Each row of a before or after table is a point. The points were changed in one or more steps. Then noise was added and the rows were shuffled. The steps act on how far a point lies along the listed directions, d1 being the first. What was done? A step turns or swaps two directions, mirrors them in a line or flattens them onto one, adds a multiple of one to another, or multiplies one. Angles are multiples of 10 degrees, from the lower direction toward the higher: turns from -170 to 170, lines from 10 to 170 but not 90. Use the fewest steps. Two steps may share a direction if one is a turn and the other turns, adds or multiplies; they go together, in the order done. Otherwise the lowest direction goes first.

Directions:
(1): [-0.05  0.40 -0.53]
(2): [ 0.35 -0.43 -0.36]
(3): [0.56 0.31 0.18]
Before, 9 rows:
[[ 0.12 -0.07 -0.52]
 [ 0.32  0.23 -0.31]
 [-0.39  0.27  0.69]
 [-0.59  0.21 -0.62]
 [-0.21  0.22  0.30]
 [ 0.56 -0.22 -0.26]
 [ 0.43  0.02 -0.12]
 [ 0.28  0.42  0.56]
 [-0.19 -0.06 -0.73]]
After (9 x 3):
[[ 0.23  0.68  0.09]
 [ 0.45 -0.10  0.09]
 [-0.64 -0.40  0.48]
 [-0.22  0.40  0.06]
 [ 0.58 -0.37 -0.06]
 [-0.26 -0.66  0.34]
 [-0.38  0.76 -0.18]
 [ 0.32 -0.16  0.36]
 [ 0.16 -0.50  0.24]]
Steps: mirror d1 and d2 in the line at 100 degrees

Directions:
(1): [ 0.05 -0.24 -0.13 -0.71]
(2): [-0.63 -0.31 -0.27  0.11]
(3): [ 0.07 -0.55  0.52  0.10]
(4): [-0.42  0.35  0.48 -0.23]
Before:
[[ 0.40 -0.04  0.26  0.15]
 [-0.38  0.00 -0.56  0.02]
 [ 0.21 -0.19 -0.02  0.01]
 [-0.03 -0.15 -0.19 -0.08]
 [-0.97  0.23  0.44 -0.73]
 [-0.92 -0.33  0.16 -0.56]
 [ 0.27  0.01  0.15 -0.08]
 [ 0.47 -0.07 -0.07 -0.33]]
After (8 x 4):
[[ 0.48  0.21 -0.15  0.34]
 [ 0.19  0.03 -0.25  0.01]
 [-1.16  0.53  0.05  0.14]
 [-1.11  0.68  0.56  0.04]
 [ 0.44  0.09 -0.17 -0.24]
 [-0.10 -0.02 -0.13  0.19]
 [ 0.29  0.14 -0.04  0.00]
 [-0.42 -0.38  0.09  0.36]]
Steps: turn d1 and d3 by -150 degrees; add 0.3 times d2 to d4

Directions:
(1): [ 0.41  0.18  0.41 -0.10  0.48  0.18  0.58  0.45]
(2): [-0.60 -0.14  0.19 -0.16  0.15  0.72 -0.30  0.32]
Before (14 x 8):
[[-0.53  0.06  0.07 -0.09 -0.08  0.08 -0.18  0.15]
 [-0.02  0.05  0.73 -0.57  0.60  1.01  0.44  0.72]
 [ 0.20  0.32  0.37  0.01  0.49  0.24  0.65  0.41]
 [ 0.66 -0.18 -0.48  0.41 -0.60 -1.06 -0.22 -0.56]
 [-0.30 -0.02  0.76 -0.24  0.36  0.73  0.37  0.62]
 [-0.43 -0.15 -0.10  0.12 -0.22  0.22 -0.26  0.18]
 [-0.23 -0.21 -0.34  0.04 -0.40  0.00 -0.31 -0.45]
 [ 0.29  0.11  0.18 -0.04  0.17 -0.13  0.42  0.22]
 [ 0.63 -0.01  0.20 -0.17  0.48  0.26  0.89  0.34]
 [ 0.33 -0.21  0.10  0.27  0.10 -0.08  0.44 -0.14]
 [-0.16  0.03 -0.27 -0.11 -0.26 -0.36 -0.57 -0.42]
 [ 0.75  0.08  0.36  0.05  0.66 -0.42  0.66  0.19]
 [ 0.05 -0.06  0.25 -0.22  0.29  0.56 -0.14  0.28]
 [ 0.44  0.14  0.09 -0.09  0.45 -0.03  0.15 -0.09]]
After (14 x 8):
[[ 0.36  0.12 -0.11 -0.09 -0.08 -0.67 -0.10 -0.37]
 [-0.90 -0.30  0.31 -0.44  0.01  1.17 -0.55  0.33]
 [-0.45  0.13  0.36 -0.02  0.35  0.70  0.09  0.40]
 [-0.99 -0.27  0.30 -0.18 -0.22  0.68 -0.43  0.19]
 [-0.42  0.09 -0.09  0.03 -0.26 -0.25 -0.25 -0.05]
 [-0.13 -0.02  0.22 -0.07  0.28  0.26  0.20  0.38]
 [ 0.09 -0.06  0.58 -0.15  0.85  0.44  0.39  0.59]
 [ 0.16 -0.26  0.20  0.19  0.22  0.24  0.33  0.11]
 [-0.09 -0.20  0.17 -0.27  0.40  0.92  0.33  0.52]
 [ 0.13  0.04  0.20 -0.17  0.52  0.35 -0.03  0.06]
 [-0.18 -0.16 -0.26  0.26 -0.33 -0.19 -0.22 -0.08]
 [ 0.31 -0.07 -0.33  0.08 -0.32 -0.32  0.12 -0.48]
 [-0.23 -0.18 -0.04 -0.11 -0.06  0.47 -0.50 -0.04]
 [ 1.24  0.05  0.13  0.25  0.10 -0.79  0.59  0.10]]
Steps: turn d1 and d2 by 60 degrees
